Rows are points. The last column is the point's height on a tilted bowl or saddle (a function of degree 2), plus a little noise. Count its main directions that bend up, bend down and stay straight.

Points, 18 rows:
[[-4.7 -0.6 -1.9 -3.3]
 [-0.7 -0.5 -1.7 -0.8]
 [-0.1 -1.5 -2.6 -1.4]
 [-2.7  7.3  6.0 -4.6]
 [ 0.0 -7.1  2.7 -5.4]
 [ 0.2 -2.6  2.5 -1.1]
 [-3.4 -2.7  1.0 -2.5]
 [ 2.3  0.8 -4.6 -2.8]
 [-0.8 -0.3 -1.8 -0.8]
 [-1.5 -2.2  0.5 -1.1]
 [-2.7  1.1 -2.0 -1.6]
 [-0.3  0.3 -2.5 -1.0]
 [-1.3 -2.7 -5.3 -4.4]
 [-3.6  2.6 -0.5 -1.6]
 [-2.0  3.3 -2.7 -2.0]
 [-0.5 -2.5  2.3 -1.1]
 [ 3.6 -6.1 -2.5 -4.3]
 [-3.7 -5.0  3.9 -5.7]]
Directions: 0 up, 3 down, 0 straight

Points:
[[ 3.9  3.0  4.7  7.2  3.4]
 [-3.2 -1.9 -2.2  2.1  4.7]
 [ 5.0 -2.1 -2.6 -1.5 -3.2]
 [ 0.7 -0.6 -1.7 -3.3  0.0]
 [ 2.2  1.6 -1.7 -0.3  0.4]
 [-2.2  2.0  3.0 -0.3 -0.1]
 [ 1.6  4.6 -3.1 -2.2 -1.4]
 [-4.0 -0.3  5.4  0.8 -5.3]
 [ 0.4  0.0 -0.5  5.0  5.3]
 [-0.6 -2.6 -2.6  1.5  4.3]
 [ 4.7  0.4 -1.4 -1.9 -3.4]
 [ 0.0 -0.6  6.3 -2.5 -4.7]
 [ 1.3  1.0  1.0 -4.4 -1.6]
 [-2.8 -7.1 -2.5  0.9  2.8]
 [-0.1 -3.0  2.2  4.4  3.6]
 [ 6.1 -0.7  2.3  1.5 -2.0]
 [ 2.0 -0.5  3.4 -1.4 -0.8]
 [-0.4  0.2  0.0 -1.4  1.1]
 [ 3.0  5.1  2.7  2.0  0.5]
 [-2.8 -3.2  4.2  1.1 -3.0]
 [ 3.7 -6.8  4.3  4.3  2.0]
 [ 1.6  1.6 -1.0  2.8  2.9]
 [ 1.3  0.0 -6.3 -1.2  0.2]]
Directions: 0 up, 1 down, 3 straight

Points (41 x 7):
[[ 2.6  6.5  1.3 -1.0  0.0  1.1 -3.9]
 [-0.4 -5.2 -2.6 -2.5 -3.9 -1.1 -0.3]
 [ 2.4  3.2 -2.8 -0.3 -0.3  4.1 -2.2]
 [ 3.3  2.9 -3.8 -2.1  0.4 -5.3 -2.2]
 [ 2.5 -5.3  0.6  2.2 -1.4  1.2  0.5]
 [-3.0  0.8  3.2 -1.9  0.7  3.1 -0.3]
 [ 2.1  6.3 -5.5  0.1 -0.7 -1.3 -3.7]
 [-0.9 -1.7  1.2 -3.0  1.5 -3.1 -2.3]
 [-2.7  1.0  1.1  2.3  2.2  0.0  0.4]
 [ 3.3  1.1  0.2  0.7  0.6 -3.2 -1.6]
 [-1.6 -1.8  4.0 -0.4  0.3  6.4  1.0]
 [ 6.8  7.2  2.6  6.1  2.4 -3.9 -9.2]
 [ 1.1  3.2 -5.3 -1.0 -8.2  4.0 -7.2]
 [ 2.1 -4.5 -6.3  4.7  2.4  1.4  3.1]
 [-6.0  1.1 -2.7 -2.3  1.9  4.4 -2.4]
 [ 4.1  2.6  3.0 -5.1  6.6 -2.5 -4.7]
 [ 5.5 -3.1 -5.6  1.3  0.1 -1.1  0.6]
 [-1.5  3.6 -4.8 -4.5 -1.2 -2.3 -3.9]
 [ 2.6  2.6  5.8 -0.1  1.5  1.4 -2.5]
 [ 0.9 -0.6  0.0  1.6  0.4 -3.8 -0.6]
 [-1.4 -6.0  1.1 -3.6 -0.2  3.4  0.0]
 [-2.8 -5.1 -0.8  3.1  3.9  3.5  3.3]
 [-0.8  1.3 -1.0  1.6 -2.7 -1.8 -1.3]
 [-0.2 -0.6  0.4 -2.8 -4.9  3.5 -1.2]
 [ 4.4 -0.2  0.5 -0.3 -3.1 -1.8 -2.1]
 [-0.9  2.2  0.8  2.4  0.4 -2.1 -1.0]
 [ 1.2 -2.3 -5.2 -3.7 -1.2  3.3 -0.7]
 [ 4.5  3.6 -1.2  6.3  0.1 -1.6 -5.1]
 [ 1.8  5.5 -1.3  0.7  0.1  1.2 -3.3]
 [-0.3  3.2  2.6 -1.5 -2.6 -4.5 -2.7]
 [ 2.2 -1.0  2.4 -2.2  0.8  2.6 -0.2]
 [-4.5 -2.2 -1.6 -3.4 -0.8  3.6 -1.0]
 [ 0.3  1.6  1.7 -6.0  4.1  0.5 -3.3]
 [-1.1  2.9 -5.7  4.1  2.5  1.7 -0.6]
 [-3.7 -0.7  0.5 -6.8  2.4 -1.0 -5.4]
 [ 1.1  2.7 -1.1  2.0  1.6  2.5 -1.0]
 [-0.3 -2.7 -2.0  2.9  2.8  0.0  1.8]
 [-0.2 -2.8 -1.6 -1.7  0.6  0.8  0.2]
 [-0.5 -0.2  4.6 -0.6 -2.3  5.4 -1.2]
 [ 1.9  2.5  0.1 -3.2 -3.1  0.5 -2.2]
 [-1.4 -3.1  1.9 -3.0  4.4 -1.0 -2.7]]
Directions: 0 up, 2 down, 4 straight

Points (75 x 9):
[[-4.5 -0.8  2.1 -2.8  3.8 -4.3 -0.7 -1.8 -1.3]
 [-0.5  0.7  5.7  0.9 -3.2 -3.9 -0.1 -0.1  0.6]
 [ 3.2 -0.3 -3.1 -2.9  4.7  0.8  0.7 -0.2 -1.3]
 [-2.6 -1.6  0.7  1.3  1.0 -4.1 -4.3 -1.3  0.4]
 [-1.1  0.0  1.5  0.7 -0.5  3.2  7.0 -3.1 -2.1]
 [ 0.4  1.9 -3.0 -1.0  0.6 -1.6  3.4  1.8 -0.1]
 [-2.1  7.7  0.5 -3.6 -5.7 -1.9  2.2  3.9  0.2]
 [ 4.2  1.7  3.2 -1.5 -3.1 -1.2 -5.1 -1.0 -1.7]
 [-1.2 -2.0 -1.6 -0.2  3.8  0.7  0.0 -0.1 -1.4]
 [ 5.5  1.8  3.6  1.2  0.0  5.2 -1.8  2.1  0.3]
 [ 8.8  0.8  0.0 -2.7 -0.7 -1.1 -5.0 -0.1 -2.2]
 [ 2.8  1.7 -1.9 -3.9  4.1 -2.6  0.1 -3.0  1.2]
 [-6.4  1.8 -0.6  0.7  0.1  0.4 -3.1  6.0 -5.8]
 [-0.1  2.4  3.7  2.0  1.8  3.0  2.6  4.6 -2.7]
 [-2.4  1.9  0.1 -2.1 -2.9  0.1 -0.3  3.0 -2.6]
 [ 2.9  0.4 -2.3 -2.1 -4.6  2.9 -3.5  0.4 -2.9]
 [-0.4  0.8  0.9  0.7  4.3 -7.7 -0.8  4.0 -3.5]
 [-0.2  2.8 -3.7  4.0 -1.8  3.8  2.6  1.1 -1.8]
 [ 0.7  1.2  3.4 -0.6  0.8  4.4  6.1  1.7 -1.1]
 [-7.9  0.9  0.0 -4.3  5.3 -6.1  2.0 -3.6 -1.0]
 [ 4.5  1.5 -2.8  2.0 -1.6  0.9  3.0  3.5  2.4]
 [ 2.4 -4.0  2.3 -0.5 -4.2 -1.5  0.0 -1.7 -0.2]
 [-4.8  0.7 -0.8  2.6 -2.4  1.7  2.9 -0.6 -3.1]
 [ 6.6 -1.8 -0.3 -1.4  2.8 -0.6  2.5  0.2  0.2]
 [ 5.1 -3.6 -0.2 -4.7  0.7  2.4 -0.1 -1.2 -0.7]
 [ 3.2  0.8  0.2  2.8 -0.3 -1.6 -0.7  0.0  1.7]
 [-2.9 -4.8 -2.0  0.8  5.5 -2.8 -1.8  4.1 -1.6]
 [-0.7  3.3 -5.5 -1.8  6.1  0.7  0.4  1.9 -4.4]
 [-1.7 -4.8 -1.5  1.7 -4.2 -0.7  1.7 -3.4 -0.4]
 [-2.1 -4.4  1.8  1.4  2.8  4.0  1.9  2.8 -6.3]
 [ 2.0  0.2  0.5 -0.9 -1.2  3.6  4.8  0.5  0.4]
 [-1.3  3.8 -2.5 -2.4  1.7  0.7  5.0  0.8 -2.4]
 [-2.4  1.2 -5.5 -0.4 -1.5  3.5 -0.9  5.1 -6.0]
 [-3.4 -1.5 -2.1  4.4 -3.2 -0.7 -6.6  2.1 -1.5]
 [-0.4  5.3  1.8 -4.8 -0.9 -1.9  5.4 -3.7  3.4]
 [-0.2  1.8  1.3 -0.5  3.7  3.8  3.0 -4.2 -1.2]
 [-1.1 -0.6  3.2 -3.7 -0.2 -0.2 -2.0 -3.1 -1.2]
 [-0.8 -2.3 -1.5 -0.9 -1.1  4.3  0.5 -5.1 -0.9]
 [-5.1 -4.7 -3.3 -1.0 -3.5  4.9  2.2  1.0 -5.4]
 [-4.9 -2.1  0.5 -0.1 -3.1 -2.5  2.6  0.9 -2.7]
 [ 0.5  3.1 -2.6  3.3  4.5  0.7  4.4 -0.1 -2.2]
 [ 0.3  0.2 -4.0 -7.2 -0.5  3.3 -1.1  0.9 -5.6]
 [ 1.9  3.5 -2.9  1.5  2.4  6.4 -0.7  1.4 -5.4]
 [-0.3 -5.3  1.7 -0.7 -2.0 -6.5  6.4  0.3 -6.7]
 [-1.2  2.7  5.7 -0.9  0.0 -2.5 -3.2 -0.5 -1.1]
 [ 0.0 -0.2  2.1  3.2  1.0 -2.7  1.2 -0.6 -0.1]
 [-6.4 -1.4  2.8 -1.7  5.2  4.0 -4.1  0.1 -6.3]
 [-0.3 -2.5 -1.1 -3.4  3.6 -0.2  0.4  2.6 -3.8]
 [-2.4  5.9  1.8  1.6  3.4 -3.2 -1.4 -2.7  0.4]
 [-0.9  1.6  3.2  0.7 -2.0  2.4 -3.0  2.0 -2.6]
 [-1.2  1.5 -0.6 -0.1 -6.1  2.1 -2.8  2.2 -3.6]
 [-0.5 -0.8 -2.9  0.6 -6.5 -7.9 -5.8  1.0 -1.5]
 [ 1.2  4.4  4.1 -3.5 -4.0  3.3  1.1  2.2  2.6]
 [-1.4  4.9  0.7  1.2  0.4  3.2 -2.6  1.0 -3.8]
 [ 1.4 -5.1 -1.2 -3.4 -4.2  6.1  0.2 -1.8 -2.5]
 [ 1.5  3.5  4.6 -6.7 -8.8  0.9 -1.8 -2.1 -2.1]
 [-2.1  2.5  0.2 -4.8  2.6  0.4  1.0 -0.2 -2.8]
 [-0.3 -1.4  4.3 -0.8 -0.6 -4.0 -1.9  1.6 -2.2]
 [-0.5 -6.7 -0.6  1.0  3.4  2.2  6.2 -3.1 -5.5]
 [-2.8  3.2 -1.4 -1.2  0.1  1.2  0.4 -3.4 -0.7]
 [ 4.4  2.4 -1.2  2.3 -0.3 -3.9  1.9  5.9  1.6]
 [-0.1  0.0 -2.4  3.3  1.3 -4.8 -1.8 -3.3  2.8]
 [-1.4 -1.2 -0.7 -4.2  6.3 -0.5 -3.7 -4.7  0.2]
 [-3.0  0.3 -0.4 -1.8 -0.1 -2.1 -3.9 -2.3 -0.2]
 [-4.4  0.6  3.1  3.9 -2.9 -0.4  4.2  1.1 -2.6]
 [ 0.6  2.1  4.3 -0.5 -1.0 -1.3  2.5  1.3  2.0]
 [ 2.9  5.6  1.4  0.1 -4.1 -1.7  0.4 -2.5  5.9]
 [-0.2 -1.4 -5.3  5.0 -1.7 -0.5  0.8  3.0  0.8]
 [ 1.7  0.6 -1.0 -1.3 -2.9 -2.6  5.2 -1.4  1.8]
 [-0.8 -0.4 -5.2 -4.0 -1.4 -4.0  5.9 -4.3 -0.2]
 [ 1.2 -2.7 -6.1  0.8  1.9 -1.1 -4.0 -3.1  4.4]
 [-3.5 -0.3  3.1 -3.7 -4.0  2.3  2.0  2.0 -4.2]
 [-2.2 -0.6  2.4 -0.1  2.6 -1.2 -2.9  3.6 -4.1]
 [ 4.3 -5.8 -3.9 -6.5  7.0 -2.1 -0.6  2.0 -5.0]
 [ 0.5  0.6  4.7 -1.3 -3.7 -0.4 -1.9  3.4 -1.1]]
Directions: 1 up, 4 down, 3 straight

Points, 65 rows:
[[  0.5   2.0  -1.8   3.2  -2.4  -6.9  -4.8   5.1  -3.2]
 [ -0.6  -3.1   0.1   1.1  -0.2   4.3  -1.1   2.6  -1.2]
 [ -0.8   0.5   0.6   2.9  -5.5  -1.1   0.4   3.1  -2.0]
 [ -3.1   1.5  -3.5  -5.3   2.5   2.4  -2.6  -3.3   2.4]
 [ -1.8  -2.9   0.3  -1.7  -2.5   2.3   3.6   1.9  -3.1]
 [  3.3  -0.3  -0.4  -2.4  -4.7   1.9   2.2   1.2  -2.5]
 [ -0.9  -2.7  -1.4   3.5   3.6   2.9   4.0   1.3  -2.1]
 [ -1.0   3.2  -0.8  -1.9   0.4   0.0   3.8   3.2  -1.9]
 [ -1.3   0.2   0.0  -1.2  -1.7  -0.6  -1.2   0.2  -0.3]
 [  1.1   0.8   0.5  -0.6   7.8  -0.2   3.6  -0.1  -1.6]
 [  1.0  -3.0   3.8   6.4   2.1  -5.8  -3.2  -3.9  -3.1]
 [ -0.8   0.4   5.4   3.8  -1.4  -0.1  -3.0   3.2  -3.1]
 [  0.9  -1.3  -2.2   3.8  -5.3  -4.6  -9.7   2.3  -5.2]
 [ -1.7   0.7  -2.6   0.3   2.5  -1.1   1.4  -1.8   1.3]
 [  0.4   3.1  -2.0  -1.0   1.9   1.0  -4.8   1.7  -1.1]
 [  5.7  -1.9  -4.0  -2.9  -0.4  -3.4  -2.8  -2.7  -1.5]
 [  2.6  -1.4  -5.2  -4.0   0.3   1.0  -1.8  -8.1   1.0]
 [ -1.6   2.6  -1.5  -2.0  -1.3  -1.7  -0.5   1.3  -0.2]
 [  1.8  -4.6  -0.2   0.5  -4.0  -2.8   1.0   0.6   0.1]
 [  0.3  -5.6  -1.2   3.8  -3.5   4.8  -0.1   1.7   0.6]
 [ -3.8  -4.3   7.6   5.6  -3.6   7.3   1.9   3.9 -12.1]
 [  5.4   4.1  -1.3   3.0  -4.3   0.2  -2.9  -0.8  -2.9]
 [  2.1  -0.7   1.2   0.9   0.2   2.2   1.6   1.6  -0.6]
 [  1.0   3.1  -1.7  -4.4   0.8   4.3   4.4   0.5  -3.7]
 [  8.2   1.5   0.8   1.3  -1.9   3.4   2.4  -1.3  -2.2]
 [  1.4  -0.5  -0.3   4.3   4.6   1.1  -0.4   0.3  -1.2]
 [ -3.3  -3.0  -4.2   1.4  -6.8   2.7  -1.6   0.8  -3.2]
 [ -0.9   0.3   3.1   1.7  -4.8   1.7   7.1  -1.4  -5.3]
 [  1.6  -0.7  -1.2   4.1  -1.8  -2.8  -4.0   0.1  -0.6]
 [  7.0  -2.9  -0.3   3.6   1.1  -1.2   1.1  -4.3   1.2]
 [  0.9   6.4  -7.8  -1.9   1.8   5.7   0.3  -1.5  -2.9]
 [  4.3   1.8   3.3   1.3   1.0   3.8   0.3  -2.3  -2.6]
 [  2.6   1.9  -3.6  -1.4   1.9   1.9   1.5  -2.8  -0.2]
 [  3.9  -1.6   3.4  -2.7  -1.3  -2.1   2.6   5.0  -2.7]
 [ -0.4   7.8  -1.5   0.4  -0.7  -1.3  -2.1  -1.1  -2.3]
 [  0.8   3.4   1.3   4.0  -2.4  -0.5   1.4  -2.0  -2.4]
 [  3.0   4.5   0.2  -1.6   1.8  -5.0  -0.4  -0.8  -1.1]
 [  1.8  -1.6  -2.5  -3.7  -0.6   3.4  -6.0  -0.9  -1.8]
 [ -3.6  -4.9   4.3   1.7  -0.7   0.6  -6.3  -1.4  -4.8]
 [ -2.9   1.8   0.1  -1.5  -1.7   1.4   4.3   1.3  -2.5]
 [ -0.7   2.0   1.3   2.5  -1.0   0.8   0.2   1.9  -1.6]
 [  2.1  -1.4   3.2  -2.0  -2.1   4.7  -5.2   0.2  -3.5]
 [ -4.9   1.9   0.3  -2.2   0.1   0.4   1.5  -4.5   2.5]
 [ -3.3   1.9   1.6   4.7   2.3  -5.3  -0.2   3.2  -3.0]
 [ -4.6   2.6  -1.7  -3.5  -4.5  -0.3   0.4   3.9  -3.5]
 [ -3.0   0.5   3.1   1.6  -2.4  -2.9   1.4  -4.3   0.2]
 [ -6.0  -3.3   0.7   0.5   0.8   2.3   5.4  -1.2  -3.0]
 [ -3.6   6.7  -1.9   4.1  -2.7   4.2   0.9   1.5  -6.0]
 [ -0.4   0.0  -0.3  -6.2  -4.5   3.4  -1.7   4.4  -6.5]
 [  1.3   1.2  -3.4   1.4   0.6  -0.1   1.1  -0.2   0.0]
 [ -0.2  -0.6   2.8  -0.6   1.8   1.5  -2.1   5.8  -2.6]
 [  0.0   0.2   0.4   3.4  -1.3  -2.2   3.4   6.3  -2.7]
 [  0.5   3.8  -1.6  -6.2   2.4  -3.6  -2.0  -2.8   1.4]
 [ -0.3   6.1   1.1   0.5  -2.8  -0.7   0.1  -4.0  -2.5]
 [ -2.2   4.8  -1.1   0.2  -0.9   4.6  -2.4   8.0  -4.3]
 [  0.5   1.1  -4.7   3.4  -1.9  -3.8   2.0  -3.8  -1.2]
 [ -4.3  -0.8   0.6   0.0   0.7  -4.6   0.6  -1.7   1.2]
 [  1.1  -3.9  -0.7   0.0  -0.8  -3.0  -0.1   1.0   0.1]
 [ -1.7  -1.2   0.2   0.0   1.0  -1.6  -1.1  -4.1   1.7]
 [  2.0  -4.6   5.6  -2.9   0.8  -0.4   2.9  -1.2  -0.6]
 [  0.6   3.7  -1.6   5.5   2.7  -1.1  -2.2   5.9  -2.6]
 [ -0.3   0.0  -2.1   4.0   1.1  -3.4  -4.5  -0.9  -1.7]
 [  0.0  -5.0  -6.3   2.4   3.9  -0.3   0.4  -4.1   1.4]
 [  5.7  -1.3  -1.2   0.8  -1.6  -2.6   0.2   7.9  -0.2]
 [  2.9  -1.4   5.9  -4.8   2.8   2.1  -0.4   2.1  -3.2]]
Directions: 1 up, 5 down, 2 straight

Points:
[[  2.9   0.3   0.6  -1.2  -0.8   1.3  -0.6  -4.2   0.3]
 [  3.6  -1.8   6.6   0.0  -1.0  -3.0  -6.4  -1.5   2.8]
 [ -1.2  -2.9  -3.8   0.5  -3.6   2.1   4.8  -4.6  -2.1]
 [  5.0  -2.2   0.0  -3.6   6.2   5.2   0.8   3.8   0.5]
 [ -1.7  -0.4  -3.4  -3.0   2.3  -1.6   2.1  -3.6  -0.1]
 [ -3.9  -3.6  -2.1  -2.3   3.5   2.1   2.2  -0.5   2.4]
 [ -3.1  -1.2  -2.3   2.9  -1.6  -4.3  -1.7   2.3   3.7]
 [  0.0   0.4   0.2   3.1  -4.3  -1.3  -0.5  -3.5  -0.1]
 [ -5.5   2.1   0.7   2.6  -2.0  -2.9  -3.3  -1.8  -0.5]
 [  2.1   5.1  -1.1   2.8   1.4 -10.5   1.1   0.2   1.7]
 [ -1.9   2.1   1.8   5.6   1.2   0.2   4.0  -1.9  -0.4]
 [ -2.0  -7.8  -2.6  -1.2   0.6  -1.2   2.2   0.7   3.2]
 [ -1.9  -3.6   3.5  -3.0   3.8  -5.5  -3.8   2.5   4.0]
 [  3.7  -4.1   0.9   3.9   4.8  -2.5  -1.3  -3.6   4.0]
 [ -4.0  -0.7   0.4  -0.8   3.6   1.7   5.3  -0.5  -0.9]
 [ -2.0  -1.7   2.8  -1.1   5.3  -0.9   3.4  -5.9  -1.7]
 [ -2.7  -4.5   2.6   1.8   1.8  -1.9  -4.7  -5.0  -2.2]
 [ -0.5   4.2   2.3   1.9   1.7   2.5   1.7   4.0   1.6]
 [  2.5   5.7   0.4   3.4   5.6   0.1   1.1  -2.3   3.5]
 [  0.4  -0.8  -3.3   3.3   3.7   0.8   0.0   0.6   5.0]
 [  1.9   3.7   0.2  -2.8   1.0  -3.8   3.3   0.0  -0.6]
 [  1.2   0.1   4.3  -3.7  -4.5   2.0   1.6  -0.5   0.0]
 [ -1.7  -2.1  -8.0   3.2  -2.1   1.0   0.9   1.8   5.8]
 [  1.1   2.3   1.1  -1.8  -6.1  -4.4  -2.5   4.8   6.8]
 [  0.8  -5.9  -1.4   7.6  -5.7  -0.4   0.8  -3.4   2.9]
 [ -2.2  -2.3  -1.3   1.6   1.0  -1.2   1.6  -2.7   1.0]
 [ -1.7  -1.5   1.7   0.0   1.0  -4.3  -3.2  -0.3   2.5]
 [  0.3  -1.0  -5.7  -0.3   2.1  -5.4   1.9  -1.5   2.9]
 [  0.9   1.2  -1.6  -1.9   1.5  -1.0  -3.4  -2.3   2.8]
 [  3.1  -4.8   9.7   1.4   3.3  -3.9  -1.5   0.6   2.4]
 [ -3.1  -0.2   1.4  -2.1  -1.1   2.6  -1.2  -2.8   0.7]
 [  0.5   3.6   1.1  -0.7   5.0   2.6  -4.9  -0.5   4.3]
 [  0.3  -2.5  -1.3   3.2  -5.0  -5.3   1.8   0.0   1.3]
 [ -1.4   3.0  -1.8  -3.4   2.6  -1.2  -2.3   2.5   3.8]
 [  1.4   2.2  -3.1   1.1  -1.9  -0.9  -5.2  -3.6   2.8]
 [ -6.1  -2.8   2.3   2.1  -5.0  -0.9   1.7   0.9   2.5]
 [ -3.8  -2.4   0.1   4.2   2.6   3.6  -0.8  -2.5   3.6]
 [  0.8   0.5  -1.2  -1.1   0.6   0.4   4.7   1.3  -1.6]
 [  1.9  -2.4   2.1  -1.3  -5.4   1.3   0.8  -1.0  -2.2]
 [  1.8  -4.7  -4.8  -2.4  -2.0   0.8  -1.2  -3.2  -0.9]
 [ -2.8  -2.4  -2.1   1.7   2.3   3.4  -4.0   1.3   4.0]
 [  2.6  -0.7   1.7   0.8  -1.4   1.8  -1.0   3.3   2.6]
 [  2.5  -1.2  -2.2   0.4   4.1   0.6  -1.5   0.4   3.9]
 [  2.0  -1.0   3.8  -4.9   0.7   2.8  -2.1   0.3   2.7]
 [  1.0  -3.7   2.9   1.1  -5.3  -2.2  -0.8   3.2   1.8]
 [  6.1  -0.7   0.2  -3.2  -2.9   1.3   3.5  -5.1  -4.9]
 [ -1.3  -4.1  -1.5   5.3   1.8  -1.1  -1.8   2.9   4.9]
 [ -2.5  -1.6  -1.8   2.2  -1.7   4.1   2.0   2.2   2.7]
 [ -1.4   1.2   0.6   1.9  -3.8  -2.5   5.3   4.9  -2.5]
 [  1.4   0.4   0.0  -0.3   1.2  -3.7  -0.9  -1.8   2.3]
 [  2.3  -3.5   2.7  -1.5   2.0   4.9  -4.0   6.4   2.6]
 [ -0.6  -2.6   1.4   1.4  -2.6   0.5  -0.4   0.4   1.8]
 [ -6.5   4.2   1.4  -5.6  -1.3   0.7   3.2   3.1   3.5]
 [ -0.7   0.3   3.6   3.2  -0.7  -0.7  -1.2   1.0   3.3]
 [ -0.7   4.7  -0.8   3.6   0.2  -6.9  -1.1  -0.5   1.4]
 [ -1.7   3.5  -2.0   2.5  -1.5  -3.0  -6.7  -1.2   3.2]
 [ -0.1  -0.3   4.5  -0.9  -0.4   1.5   2.1  -2.4   1.0]
 [ -6.3  -1.5  -0.8  -2.9  -1.9   1.0   3.3  -7.3  -3.2]
 [ -0.8  -0.2   2.3  -2.4   3.1   0.9  -3.6  -3.6   1.0]
 [ -5.7  -0.1   2.0   0.9   3.6  -7.4  -3.2   3.1   1.1]
 [  3.5  -0.4   1.4  -2.5  -1.9   0.9   7.4   0.9  -5.6]
 [  3.0   2.8  -0.3   1.8  -1.9  -0.2   5.0   0.2  -2.1]
 [  2.4  -0.7   1.5  -1.8   3.2  -3.0  -0.3  -3.9   1.1]
 [ -1.3  -3.8   4.3   1.6   2.9   0.6  -1.7   3.1   3.5]
 [ -0.1  -0.6   3.7   0.6  -0.4   1.8   2.2   7.4   2.7]
 [ -3.6  -4.5   2.8   4.4  -1.6   1.6  -1.5   1.8   4.1]
 [  3.3  -1.7  -3.0  -0.1  -2.0   0.1  -2.5   0.7   2.3]
 [  1.2  -2.1   0.9  -0.8   0.9  -3.1   0.9   5.0   2.0]
 [ -5.1   0.6   1.7  -3.4   0.9   2.0   1.2   1.0   3.2]
 [  3.4   3.4  -2.3  -2.7   4.2   1.3  -2.0  -4.0   3.4]
 [ -1.1   0.4  -2.8   2.8  -3.0  -6.4  -1.4   3.9   5.0]
 [ -7.1   1.2   2.1   2.3   8.1  -0.8  -2.3   5.6  -2.8]
 [ -4.3  -4.0   1.6   3.0  -2.8  -1.4  -2.6   0.1   2.1]
 [  7.1  -2.9   1.7   2.0  -9.1  -3.1  -0.6  -4.7  -5.9]
 [  2.6   2.9   2.1   2.8   4.3   0.2   5.1  -1.6   0.3]
 [  0.0   2.2  -8.7  -1.5   7.7   2.5  -1.1  -3.0   4.7]
 [ -2.9  -0.5  -1.3   2.5  -4.6   1.2   1.3  -0.6   0.0]
 [  2.9  -2.3  -1.4   2.3   3.4   1.6   2.3   1.8   3.6]]
Directions: 3 up, 3 down, 2 straight
